Each row is a point. To make a cloud, some directions were put in groups of two or more. Within a group, all points are equally far from the middle, so they leave a hole (a ring in 2 directions, a hollow ball in 3). The other directions are filled evenly. Then the cloud was stretched, turned, moved and blurred a little. Count the holes, and give their numbers of directions, smallest first.
In the rows, zero is written as 128.

Cloud (20 x 3):
[[119 170  78]
 [148 149  57]
 [152 112 163]
 [149 179  70]
 [ 53  41 138]
 [ 81 145 117]
 [103  89 180]
 [ 90 165 130]
 [ 88  98 178]
 [158  88  93]
 [137  49 104]
 [173 136  86]
 [ 90  79 173]
 [ 97   7 125]
 [152  81 109]
 [168 154  72]
 [163 165  69]
 [ 72  58 157]
 [ 80 125 169]
 [137 104 175]]
Holes: 1 (2)

Cloud (30 x 4):
[[186  73 167 100]
 [143 111  88 149]
 [111 137 129 160]
 [147  21  86 145]
 [203 120 162 177]
 [113  89  61 187]
 [117  44 114 175]
 [ 53 157 114 115]
 [ 44 131  70 108]
 [141  43  97  77]
 [111 102 117  95]
 [ 82 167 130 117]
 [156  92 171  87]
 [234 105 179 117]
 [189  53 127 100]
 [102 162 151 178]
 [ 10 139  90 138]
 [ 92 114  30 122]
 [161 158  98 189]
 [178  79 110  95]
 [144 137 120 123]
 [220  81 139 145]
 [171 122  92 110]
 [ 87  61 136 150]
 [211 121 197 161]
 [169  86 220 142]
 [110 136  68 151]
 [152 113 172  77]
 [ 76  99 124 123]
 [131  71  81 105]]
Holes: 0

Cloud (80 x 8):
[[ 95 152 121  74 114 149 171 221]
 [ 87 155 106 137  71 149 107 174]
 [145 113  79 110  83 125 195 171]
 [ 75 150 162 156 188 105 103 147]
 [184 151 108  67 151 122 129 129]
 [ 97  81 119 124  92  62 134 178]
 [151  78  99  90 173 174 138 168]
 [147 166 101 135  91  41 160 140]
 [116 151 107  36 150 179 174 191]
 [175  95  95 120 119 151 135 151]
 [ 97 124 127 133  40  97 139 115]
 [ 86 190 135 156 198 164 135 188]
 [ 59 116 100  44 135 121 150 189]
 [ 88 124  77  78 210 124 140 181]
 [135 119 188 170  82 127  92 147]
 [112 121 104 209 169 153 161 183]
 [ 80 157 129 229 137 127 143 125]
 [127 149  82 135 203 102 170 142]
 [ 68 187 141 146 169 125 111 131]
 [103 139  73 164 109 133  88 125]
 [106  80  79 133 122  63 163 121]
 [133 162 122 147 180 185  96 187]
 [147 156 124 169 185 127 210 156]
 [125 137 191 102  82 120  99 156]
 [ 98 121 123 129 168  49 167 126]
 [130 147 135 162 184 226 101 173]
 [113 148 181 207 123 133 142  89]
 [133  96 120  87 103 197 172 152]
 [162 126 116 185 153 190 111 140]
 [134 108 101 120 165 124 150 213]
 [124 151 140 219 138 190 174 186]
 [130 168 145  74 164 199 125 140]
 [ 76  75 132  93 169 161 114 142]
 [156 135 138 205 184 170 179 123]
 [ 70 165 111 112 165 118 159 132]
 [ 90 124  61  96 151 164  95 169]
 [160 128 155 132  45  89 146  93]
 [ 92 155  97 142 103 151  79 169]
 [100 143 135 103  78  84 157  95]
 [139 177 133  86 165 191 155 124]
 [121 132  89  36 142  98 182 199]
 [110  83 105 142 112  76  88 138]
 [ 89 110  83  88 128 185 185 199]
 [ 71 142 131 108 129 147  55 137]
 [117 112 103 195 108  70 111 134]
 [168 149 152 108  66 117 158  94]
 [114 148 160 132 136 200 171 216]
 [152 190  87  81 134 122 124 143]
 [132 132  69 160 146 168 111 154]
 [159 158 139 140 216 159 135 124]
 [130 137 138  70 183 160 107 107]
 [104 200 105  89 109 105 107 142]
 [117 181 117 159  78 111 188 149]
 [153 150 109 135 147  73 208 166]
 [136 198 112 143  94  65 123 132]
 [128 170 179 116 158 174 150 125]
 [ 87 197 135 111 143 175 144 199]
 [146 183 128 129 105  87 198 169]
 [ 64 176 131 125 156 187 137 205]
 [132 148 143  58 105  99  94  96]
 [104 163 140 186 141 226 142 195]
 [ 65 100  67  56 142 144 120 170]
 [ 83 118 131 188 150 129 141  92]
 [148 174  87  77 128  85 124 160]
 [159  89 105 129 162 155 169  98]
 [117 140 175 121 105 178  76 142]
 [119  74 140 178 167 151 126 115]
 [103 206  98 167 136 143 122 112]
 [121 176 195 183 124 110 125  95]
 [134 184 150 143 204 192 155 142]
 [ 99 157 131 218 125 156 129 190]
 [126 131 137 127 109   7 157 128]
 [ 87 124 156 164  87 162 126 107]
 [ 92 144  92 124 145 236 145 178]
 [193 121 139 151 135  89 198 130]
 [ 61  96 148  78 150 129 139 165]
 [133 172 114 155 157  54 132 153]
 [119  71 118  93 156 169  96 124]
 [140 150 134 102  89 177 136 199]
 [169 180 132 142 147  86 156 172]]
Holes: 3 (2, 2, 4)

Cloud (98 x 9):
[[135 107 166 140 120 104 148 155 115]
 [162 123 149 106 100 155 140 152 133]
 [125 120 139  78 127 155 111 106  98]
 [104  86 169 183 112 147 119 153 124]
 [179 103 101 138 131  90 159 140 121]
 [106  77 194   7 145 155 124 125 143]
 [117  77 168  83 118 105 130 124 136]
 [120 127 202  93 142 200 126 157 170]
 [ 88 136 140 118  78  93 104 149 143]
 [123 156 161 139 104 138 123 172 128]
 [135 114  90 147 136 132 167 112 104]
 [119  95 190 119  74  89  97 145 131]
 [116 134 118 152 117 134 146 106 130]
 [157 107 174 117 115 148 104 104 100]
 [109 102 146 132 136 137 162 139 125]
 [139 164 173  79 104 121 137 121 120]
 [105 111 140 131  65  92 129 133 127]
 [137 102 105  87  83 114 123 156 152]
 [125 100 154 124 148  95  96 120 137]
 [113 160 125 193  54  53 105 135  66]
 [140 123 122 201 106 104 130 167  92]
 [154 105 118 159 103 104  74 108 106]
 [100 122 113 121  64  59 136 187  94]
 [114 130 176 109 131 100 117 115 160]
 [104  94 124 134 134 140 113 162 159]
 [121 131 152 101  94 134 166  85 175]
 [ 93 106  93 138  90 114 123 181 134]
 [135 117 135 114  92  56 127 119  95]
 [105 140 162  97 100 102  89 184  95]
 [167 144 126 106 108 142 112 143 169]
 [138  62 111 126 146  91 134 114 122]
 [137  97 154 125 175 149 156 102 123]
 [158 135  99 146 105 140 124  51 122]
 [143 174 167 125  90 123 171 117  85]
 [139 138 196  89 188 187 158 157 100]
 [179 129 172 114 167 174 114  57 147]
 [144 141 145 107 134 159 105 131 164]
 [162 127 175 103 107 113 190 127  98]
 [ 83  92 107 138 132 146 143 120 122]
 [ 88 115 165 126 137 141 117 100 144]
 [147  98 158 132 106 132 101 136 127]
 [134 126 133 131  95 134 111 127  81]
 [112 129 148 178  82 102 120 111 160]
 [123 142 160  90  93 141 101  96  76]
 [137 115 150 128 139 137 168 152 101]
 [118  95 194  97 136 197 139 170 104]
 [148 172 125 113 123 139 106  90 136]
 [124 152  93 141  80  97  48  85 107]
 [121 128 120 118 151 134 152 132 124]
 [172  84 139 170 139 120 147  86 147]
 [151 117 133 140  89 100 162 130  62]
 [106  90 156  76 109 120  95 129 155]
 [136  97 156 169  85 139 145 121 145]
 [114 153 159 110 101  98 147 169 148]
 [115 133 150 150  40  77 134 114 121]
 [141  89 165 134 114  97 163 113 103]
 [135 133 124 139 108 139 111 172 133]
 [132 100 173 114  80 101 117 113 122]
 [134 107 136 148 102 108 161 159  99]
 [147 129 182  87 156 107 147 121 139]
 [112 130 164 106 110 121 133 193 141]
 [124 148 181  77  95 160 142 140 128]
 [154 151 185  72 146 162 148 100 122]
 [119 132 120 121  85 137 115 101 149]
 [109 114 169 141 144 130 146 129 138]
 [137 114 189  91 123 140  89 146 131]
 [135 107 135 137  92 102 118  94 189]
 [151  91 119 136 154 119 117 152 123]
 [104  87 170  89 125 173  73 116 133]
 [106 144 117 162  67 137 126 149 134]
 [166  95 180  76 149 158 159 156 120]
 [101 117 187 146 122 163 145 132 103]
 [120 114 138 101 136  86 132 100 124]
 [175 119 140  89 105  94 126 163 107]
 [106 128 117 171  59  91 105 132 134]
 [127 135 136 117 144 170 178 143 131]
 [152 180 142  81 100 120 133 126 159]
 [135  62 174 144 106 137 122 128 128]
 [120 154 182 119  91 122 155 145 119]
 [125 136 210  96 160 190 168 160 106]
 [126 100 191  51 129 105 123 137 132]
 [115  99 145  83  65  88 131 191 117]
 [148  89 180  88 145 173 168 156 119]
 [157  94 136  98 103 134 143 162 119]
 [150  51 158  98 151 149 142 165 119]
 [125 143 185  92 105 110 102 149 123]
 [172  94  96 111 127  81 129 127 131]
 [152 130 130 110 107 115 124 131 100]
 [165  71 132 136 144 104 121 124 121]
 [148 142 148 105 103  69 160 139 144]
 [110 103 125  89  79 105 133 142 119]
 [127  66 187 126 114 113 155 117  97]
 [113 102 139  75  99 130 145 149 100]
 [146 143 162  85  92 113 122 138 103]
 [137 135 138  98 109  73 151 135 106]
 [127 122 156 125 144 128 168 172 113]
 [110 113 181 123 101 108 154 126 153]
 [124 135 136 114 106 106  66 110 113]]
Holes: 0

Cloud (87 x 9):
[[ 98 211 170 202  95 118  91 168 145]
 [134 123 120 116 148 118 103 180  85]
 [158 156 139  96 140 122 111 169 120]
 [133 206 126 143  94  70  20 129 138]
 [ 73 164  75  95 119 127 165 150  97]
 [ 30 136 122  79 146 174 122 126  69]
 [196 158 171 133 160 147 181  72  99]
 [ 26 185  88 153 100 102 104 192  96]
 [127 200 154 165 112 112  93 126  72]
 [ 70 132 105 128 136 180 129 192 145]
 [ 92 145  74 145  95  82  34 169 113]
 [ 71  98 138  54 133 155 137 150 109]
 [151 137  94 175  89  41  66 108 121]
 [129  87 133  73 165 200 180  73 119]
 [ 20 133  81 121 128 150 117 179  61]
 [170 138 134  88 129  86  58  62  86]
 [135 154  97 172 147 162 117  94 100]
 [148 196 141 103 166 103 136 110  86]
 [132 207 151 153 154 123  89 109  74]
 [136  69 106  82 121 125 161 132  50]
 [180 117 137  77 107 106 136  79 146]
 [ 64 113  90 123 141 162 203 145 104]
 [121  90  59 100 154 148 134 102 135]
 [223 101 110 111 157 149 172  49 102]
 [ 98 127 138  86 157 170 208  88 120]
 [134 109  74 132 124  59 111  89 130]
 [200 128 133 129 154 132 122  36 152]
 [176  70 112 124  95  78  96  99 113]
 [ 84  63  80  85 114 108 152 135 120]
 [132 164 140 137  94 104 158  82 123]
 [ 74 144 125 105 118 104 105  82  40]
 [125 103  99  58 185 184 184 150  91]
 [129 182 159 146 127 150 165  94  86]
 [141 119 162 121 139  48 118  84  89]
 [133 127  89  80 120 131 145  57 115]
 [  7 139 115 150 144  99  99 150 126]
 [152 103 142  87 152 176 187 113 164]
 [165 100  83  77 178  76 147 101  86]
 [161 111 118 148 136 121 110 154  85]
 [144 177 124 139 188 173 210 137 116]
 [155 204  99 146 150 160 154 107 124]
 [149 134  86 159 163 181 174 127 115]
 [ 48 204 138 164 102  88  81 106  92]
 [ 56 144  95 107 181 179 148 113  69]
 [181 130 150 181 134  63  95 108 160]
 [102 199 147 194 151 109 126 103  94]
 [ 92  77 110  76 186 120 155 144  65]
 [ 93 137  94 110 110  52 101  80 124]
 [119 170 154 120 125  45  73  76  76]
 [ 37 142 125  90 107 119 105 124 142]
 [102 185 137 139 139 166 195 107 114]
 [176 155 118 151 168 147 145  72 181]
 [ 24 151 134 149 111 132 138 193 117]
 [110  46  99  71 162 113 130 133  86]
 [150  72 145  63 145 111 159 116 116]
 [ 60 234 122 158 131 152 123 153 119]
 [113 197 146 146 208 173 120 119 139]
 [124 158 128 115 162 111  99  50  74]
 [127  97 123  91 127 122 207 118 103]
 [116 168 123 141 113 164 139 187 158]
 [ 20 179 140 139 108  86 105 188 133]
 [ 26 176 127 153  82  79  88 165  77]
 [ 80 173  94 123 111 166  84 146  95]
 [ 41 201 112 138 145 147  62 148 112]
 [203 125 164 126 114 105 150  69 153]
 [ 42 101  85 130 155 120 144 147  63]
 [127 139 160  88 117 117 136  70 140]
 [ 73 106  91  90  94  79 153 136 101]
 [124  76  58 100 166 161 155 121 119]
 [104 127 171 151  92 103  91  86 130]
 [126 140 151 139  85  72 120  82 137]
 [137 168 110 109 170  87 129 156 163]
 [152 220 192 182 148 104  71 151 163]
 [118 178  97  89 131 119 133  79 110]
 [109 100 106  91 108  53  31  95  97]
 [156 167 178 183 135 133 169 106 141]
 [139 151  89  65 140  84 118 138 104]
 [ 98 104  61  73 137 119 182 104  89]
 [129  97 106 123 152 142  92 149 152]
 [116 193 132 186  92 104  90 191 148]
 [151 153 100  79 107  72  73 114  80]
 [ 97 134 140 163 144 149  72 130  93]
 [ 26 201 124 196 129  90  99 174 118]
 [164 144 124 179 120  21  63 103 123]
 [116 134  83  91 116 133  77 115 147]
 [110 154 155 163 147  37  44 110 129]
 [ 81 201 100 116 143 119 155 114 118]]
Holes: 1 (9)

Cloud (89 x 9):
[[172 151 134 111  72 153 180 137 133]
 [ 92 206 110 104  86 163  87 154 103]
 [135  85 172 174  83 133  32 128 173]
 [205 181  78 132 134 169 135  91  79]
 [188 121  75 101 148 177 135 120 111]
 [125  91 152 194 123 163 143  88 163]
 [ 63 177 123  76 133 161  85 153  98]
 [107 122  73  91  58 135 124 115 100]
 [156 160  83  65 190  47 141 151  85]
 [225 112  87 129 150  94 111 110 112]
 [150 145  64 160 104 157 162 140 106]
 [ 88 168 189 130  86 167 101  68 133]
 [190 177 128  87 137 173 133  75 108]
 [111 116 174 151  90 164 122 135  64]
 [124  93  80 169  58 106 156 131  34]
 [248  79  94 106 118  65  93 149 164]
 [179  87 142  76 131 112 134  89 123]
 [100 166 178 122 141 141  70  82 156]
 [100 193 131 126  69 178  86  91 133]
 [130 151 168 115 114 162 134  44 158]
 [ 91 165 149  47  69 141  70 137 103]
 [190 118 138 130 195  59 144 135 113]
 [223 150 119 120 105 155 150  91 132]
 [191  96  75  88 177  58 169 176  63]
 [104 195 142  84 135 132  94  81  75]
 [ 79 126 117 155 107  61 122 172  24]
 [124 165 122  76  88 136 108 148 154]
 [119 151 206 124  72 135  74  89 180]
 [139 102  85 221 172 141 177  65 101]
 [209 149 108 204 130 102 172 118 114]
 [128 139 201 160  37 141  66 136 156]
 [149 154 158 106 161  49 134  72 104]
 [172  98  96 188  93 107 138  65 145]
 [185 191  52  73  97 126 147 129  76]
 [146 142 141 143 147 102  83 185  82]
 [236 148 146 126  71  96 147  87 156]
 [148 181  84 138 105 108 116 170  86]
 [174 172 140  71 105  93 172 165 147]
 [175 142  88 204 175  50 141 135 121]
 [152  89 161 156 133  32  80 170 140]
 [129 107  82 120  64 152 124 158 111]
 [159 174 193 161 169 115 165 116 102]
 [134 111 200 189 129  95  67 105 125]
 [146  95 144 164  59 147  42 121 107]
 [156 116  65 135  78 139 122 127 113]
 [107  96  65 141 126  75 123 128 145]
 [159 200 120  39  96 118  91 127 124]
 [169 109  60 101 159 126 130  77  60]
 [ 92 135 160 186  74 143  96 201  82]
 [195 143 143  80  80 105 179  43 114]
 [ 89 115 161 126 117 140 118 170  71]
 [152 180  84  63 172 154 124 118  58]
 [122 202 133 147 112  66 129 130  62]
 [ 73 195 140 105  57 210 125  61  70]
 [131 160 102 116  80  80 154 142 108]
 [198 141  43 109 133 108 147  78 128]
 [193 151 115 117  86 102  90 190 120]
 [176 216 148 112 154 132 156 116 141]
 [136  76 122 190 115 149  75  72 114]
 [105 156 119 126 151 134 186 100 146]
 [129 104 157 150  64 187  35 145 171]
 [165  47 116 208 115  66 156 110  96]
 [138  98 193 181 131 131  90 154 114]
 [ 54 141  92 126 125 110  99 155  86]
 [172 108  78 130 126 116 174  55 145]
 [211 174 164  83   7 140  66 152 137]
 [190 182  67 105 105 127 172  97  84]
 [ 96 112 178 127 104 158  61  89 153]
 [121  81 151 139  84 117 132 139  53]
 [133  84  71 158 108 153 134 136  78]
 [164 174 142  77 143  61 120  86 103]
 [203 163 152  31 122 136  89 150 107]
 [143  60 137 107 136 110  69 106 117]
 [141 146 142 118  67 155  96  68 182]
 [133  93 150 183  78 118  66 119 162]
 [133  67  57 135 107 135 131 180  83]
 [176 150 209 147  64  91  50  96 190]
 [135  96 138 168  64 160 144 105 105]
 [147 214 118 109 112 128 105 198  97]
 [175 121  54  77 172  97 175  36 131]
 [142 111 105  89  60 115  88 139 154]
 [126  90  79 148 169  66  79 173  94]
 [121 197 163  76 147 165  71 155 122]
 [ 81 102 105 152 147  89 130 156  29]
 [ 88 127 105 110 196 113 160  80 118]
 [193  66 117 199 117 107 116 124 139]
 [181 154 103  32  84 119 168 131 123]
 [165 124 123 142 152  86 200  79  61]
 [198 220 100 113 119 150 111 117 109]]
Holes: 1 (4)
